Every row gives one point. Each copy is the shape, with its points in the same order, turned, moved and blurred by noise. Some copies are also mirrored. Which?
In the rows, zero is written as 128.

Shape:
[[ 88  95 135]
 [ 85 136 161]
 [123 125 163]
 [119 100 142]
 [116 145 119]
 [100 178 150]
 [177 145  80]
 [182 181 120]]
Copy 1:
[[107  88 118]
 [ 95 109 160]
 [101 137 133]
 [111 119 110]
 [145 119 149]
 [121 129 191]
 [199 159 120]
 [173 190 158]]
Copy 1 is: mirrored
Copy 2:
[[132  95  86]
 [ 97 102  88]
 [107 134  93]
 [131 126  88]
 [104 112 141]
 [ 56 103 112]
 [130 148 186]
 [ 85 161 177]]
Copy 2 is: mirrored
Copy 3:
[[118  82 143]
 [121 109 175]
 [149 119 156]
 [131  96 127]
 [ 99 140 136]
 [115 155 181]
 [110 164  77]
 [139 207 114]]
Copy 3 is: only turned
Copy 4, 8 rows:
[[ 77 121 119]
 [ 98  91  87]
 [121  90 119]
 [102 113 135]
 [130 133  97]
 [136  99  63]
 [181 169 133]
 [204 127 109]]
Copy 4 is: mirrored

Shape:
[[146 127 159 154]
 [ 95 175 163  61]
 [144 130 162 128]
 [149 177 121  94]
 [ 80 177 120 139]
 [ 84 111 152 121]
 [113 104  68 115]]
Copy 1:
[[130 126 114 172]
 [ 53 165 111  89]
 [111 124 129 158]
 [109 193 150 119]
 [139 180  80 100]
 [108 105  93 101]
 [171 128 153  81]]
Copy 1 is: only turned
Copy 2 (7 x 4):
[[145 136 137  93]
 [ 55 136  74 128]
 [138 134 126 101]
 [107 168 117 163]
 [ 68 121 164 125]
 [113  91 118 101]
 [141  81 152 175]]
Copy 2 is: only turned
Copy 3 (7 x 4):
[[ 95 102 136 144]
 [130 194  71 141]
 [ 94 120 123 127]
 [156 127  86 109]
 [166 160 136 165]
 [100 172 152 147]
 [154 147 180  85]]
Copy 3 is: mirrored

Shape:
[[117 108 117 152 156 123]
 [110 116 124  21 107 157]
 [109 113 149 159 106 136]
 [140 167 134 126 149 157]
 [151 122 141   7 155 146]
 [168 110 111 143 115 151]
 [111 111 108 116 150 109]
 [115 110 144 142 151  91]
 [109 108 125 170 156 136]
 [116 149 102 167 122 142]
 [102 108 118 164 127 123]
 [114 104 125 155 146 162]]
Copy 1:
[[120 135 128 113 153 166]
 [146 103 158 115  33 104]
 [150 108  85 119 137 166]
 [148 166 113 149 128 118]
 [ 95 136 161 139  32  87]
 [137 108 131 173 140 156]
 [115 123 145  98 135 138]
 [ 98 121 106  95 149 146]
 [131 144 115 112 157 182]
 [171 133 120 127 170 146]
 [142 115 114 105 157 170]
 [144 142 121 127 132 185]]
Copy 1 is: only turned
Copy 2 (12 x 6):
[[102 132  97 125 141  94]
 [137 155  97  78  19 131]
 [ 93  87 126 130 116 112]
 [142 137 159 109 121  82]
 [127 196 116  39  47 121]
 [151 101 113  95 141 132]
 [109 152  90 132 114 109]
 [ 65 138 113 129 143 112]
 [104 115 104 127 151  82]
 [135 109 136 155 138 102]
 [102 103 104 150 132 108]
 [120  98 100 120 130  75]]
Copy 2 is: mirrored
Copy 3:
[[135 139 153 114 168 113]
 [ 79 116 149 170  55 147]
 [147 154 112 127 160 151]
 [136 111 106 137 133  81]
 [ 67  87 151 124  41 111]
 [ 98 104 110 129 178 133]
 [131 124 174 128 142 125]
 [157 132 159  94 148 134]
 [139 156 140 113 179 108]
 [156 127 122 161 182 113]
 [146 150 146 129 176 135]
 [115 161 126 128 169 110]]
Copy 3 is: only turned
Copy 4 (12 x 6):
[[ 91  93 122 104 151 107]
 [140 225 123 109 129  79]
 [131  92 125 108 112 139]
 [ 90 125 155 154 116 105]
 [111 207 110 130 131  22]
 [ 92 129  83 148 125 132]
 [115 114 121 106 172 100]
 [131  80 120 108 155  94]
 [ 89  79 124  95 132 122]
 [ 98 101 146 138 139 158]
 [113  87 119  97 144 145]
 [ 78  99 118 101 117 125]]
Copy 4 is: mirrored

Shape (13 x 8):
[[142 138 142 174 128 121 161 145]
 [136 163 117 106 137 157 156 150]
 [128 201 166 149 144 132 145 103]
 [124 106 113 164 115 126 158  76]
 [120 112 180 119 185 165 103 161]
 [ 85 161 139 146  92 122 156 102]
 [ 91  95 109 148 115  73 184  83]
 [162 176 178 101 138 148 100 159]
 [128 112  95 129 152  73 141 101]
 [129 150 163 149  98 119 166 104]
 [124  90 117 122 105  67 191  86]
 [168 126 169 100 177 189 105 136]
 [147 132 163 100 189 155 163 139]]
Copy 1:
[[139 151 171 153 104 146 123 126]
 [171 143 139 113 148 151  90 138]
 [104 193 149 109  97 153  80 143]
 [103 119 149 136 111  88 112 101]
 [145 144 112 200 143 145  65 194]
 [ 82 159 169 103 146 131 120 129]
 [ 73 109 136 145 139 115 146  64]
 [165 212 124 135 142 157  88 172]
 [117 130  86 149 118 132 148  85]
 [102 180 175 130 133 121 111 103]
 [ 98 137 137 147 153 104 142  46]
 [177 169 105 173 136 124  43 165]
 [162 143 126 168 143 162  53 128]]
Copy 1 is: only turned
Copy 2, 13 rows:
[[109 160  99 124 126  97 135 170]
 [156 140 120 120  93 123 183 150]
 [105 157 151  78  93 136 136 178]
 [ 92 149 125 145 181 146 151 159]
 [187 105 150 152  95 106  96 171]
 [ 82 181 139 137 109 156 146 137]
 [ 70 160 140 149 187 117 151 102]
 [151  96 112 102  49 133 125 168]
 [121 125 123 107 182 120 139 104]
 [ 71 147 127 129 112 128 148 163]
 [ 60 123 126 145 178 108 168 102]
 [185  74 139 131  94 128 135 199]
 [160 101 162 123 105  84 156 173]]
Copy 2 is: mirrored
Copy 3 (13 x 8):
[[ 88  94 109 129  95 143 120 116]
 [104 139 109 118 164 144 110 121]
 [ 87 136 141  85 104 188  91 132]
 [109 121  99  79  82 126 175 126]
 [175 149 131 157 114 162  92  76]
 [100 104 105  84 115 195 156 141]
 [126  63 111  53  99 131 187 114]
 [116 154 166 161 145 171  86 133]
 [144  87 133  72 111 100 141 138]
 [ 78 112 136 102 105 172 156 122]
 [112  70 142  65 117 115 199 115]
 [143 195 147 157 126 135  95  90]
 [124 145 143 116 142 134  92  61]]
Copy 3 is: only turned

Shape, 12 rows:
[[147 114 146 181 126 129 105 125 100]
 [112 140 153  97 130 127 109 146  84]
 [111 131 158  93 103  98 151 118 151]
 [102 131 164  95 136 118 204 240 135]
 [172  85 108 115 137 172 116 127  87]
 [ 87 138 168 140  66 145 133 109 136]
 [ 97 139 147 101 115 122 102 130  99]
 [189 135 144 148 113 161 127 123 132]
 [138 139  72 173 138 142  98 113 105]
 [ 90 107 153 101 134 122 121 112  87]
 [101 134 165 117 125 132 101 155 235]
 [116  91 164  99  24 109  97 120  99]]
Copy 1, 12 rows:
[[118 120 108 138 108 165  90 154 153]
 [122  85 112 165 140 124 124 108 114]
 [101 115 137 118 153 107 173 119 147]
 [128  75 181 160  66  75 204 154  90]
 [160 138 153 173 124 189 103 103 136]
 [ 44 128 144 154 148 109 121 137 169]
 [101  91 121 144 154 123 122 111 120]
 [117 173 115 163  91 163 128 117 159]
 [135 143 134 110  97 150  52 104 138]
 [132  90 132 149 181 126 114 130 126]
 [ 52 173 141  89 124 120 178 143  74]
 [ 49  72 142 151 167 180 153 108 179]]
Copy 1 is: mirrored
Copy 2 (12 x 9):
[[ 91 120 104 169  84 151 125 113 129]
 [112 132 157 108  87 121 118 105  96]
 [169 122 134 120 148 114 144 102 102]
 [151 211 178 156 153  63  71  80  99]
 [109 108 137 117  75 131  86 124 189]
 [157 121  96 130 133 155 113 148  65]
 [116 119 141 101 101 123 128 116  88]
 [147 114 135 180  86 146 117 151 156]
 [ 54 111 125 144 119 146 134 165 155]
 [116 136 124  80 101 139 124  91 104]
 [175 145  97 152 124  43 159 172  91]
 [152  46 105 116 115 136  86  89  66]]
Copy 2 is: mirrored
